Each row is a point. The ring and each string are closed loops that go straight from each point to the next, and from the last back to the first. Before rounding, they use only three directions, however many columns there are. How many times does the string pass through the ring? Passing back the other way cancels.

Ring (9 x 3):
array([[ 39,   7,  22],
       [ 41,  29,  17],
       [ 33,  44,  13],
       [ 12,  52,   9],
       [ -7,  44,   8],
       [-15,  30,  14],
       [-11,  10,  24],
       [  3,  -2,  29],
       [ 25,  -4,  27]])
String:
array([[49, 33,  4],
       [29, 23,  3],
       [25, 27, 21],
       [27, 26, 21],
       [30, 19,  7],
       [41, 13, -3],
       [21, 19, 13],
       [29, 22, 29],
       [42, 19, 38],
       [60,  4, 18],
       [50, 14, 32],
       [34, 23, 37],
       [22, 22, 21],
       [32, 16,  4],
       [38, 16, -2],
       [23, 21,  9],
       [22, 25, 18],
       [28, 23,  5],
       [46, 30, -1],
       [52, 40, 15]])
Times through: 0

Ring (6 x 9):
array([[ 37, -14,   0,   5,  11,   0,   0, -10,  -6],
       [ 25,   8,   1,   1,   4,  -4,  -4,  -7,  -8],
       [-17,  14,   3, -11,  -8,  -5,  -1,   0,  -4],
       [-42, -18,   2, -17,  -9,   0,  11,   2,   5],
       [-19, -40,   4, -10,   1,   5,  15,  -4,   4],
       [  9, -40,   3,  -2,   8,   5,  12,  -8,   0]])
String, 23 rows:
array([[ 41, -11, -15,   3,  11,  -4,  -6,  -4,  -1],
       [ 60,  -9,  -8,  10,  16,  -3,  -7, -10,  -7],
       [ 46,  -4,  14,  11,  13,   1,   1, -17, -15],
       [ 30,  -4,  20,   8,   9,   3,   5, -17, -16],
       [ 28,  -4,  20,   7,   8,   2,   5, -16, -15],
       [ 44,  -2,  18,  11,  12,   2,   2, -18, -17],
       [ 58,  -4,   0,  11,  15,  -2,  -5, -13, -11],
       [ 47,  -8, -14,   4,  12,  -5,  -8,  -5,  -3],
       [ 24, -13, -21,  -3,   6,  -5,  -6,   1,   4],
       [ 11, -13, -11,  -5,   3,  -4,  -1,  -1,   2],
       [ 24,  -6, -20,  -4,   5,  -7,  -8,   1,   3],
       [ 37,  16,  -8,   2,   5,  -8, -11,  -5,  -7],
       [ 29,  30,  17,   6,   3,  -4,  -5, -13, -19],
       [ 14,  20,  21,   3,   1,  -2,   1, -13, -17],
       [  5,   5,  14,  -1,   0,  -1,   3,  -9, -11],
       [  5,  -3,   0,  -5,   1,  -3,   1,  -4,  -3],
       [ 15,  -2, -20,  -7,   2,  -8,  -8,   3,   4],
       [ 26,  17,  -6,   0,   3,  -7,  -9,  -4,  -7],
       [ 37,  27,   5,   5,   4,  -7, -10,  -9, -15],
       [ 29,  19,  18,   6,   4,  -2,  -2, -14, -18],
       [ 18,   5,  15,   2,   4,  -1,   2, -12, -13],
       [  9,  -9,   0,  -3,   3,  -2,   2,  -5,  -3],
       [ 26, -12, -14,  -2,   7,  -4,  -4,  -2,   1]])
Times through: 2
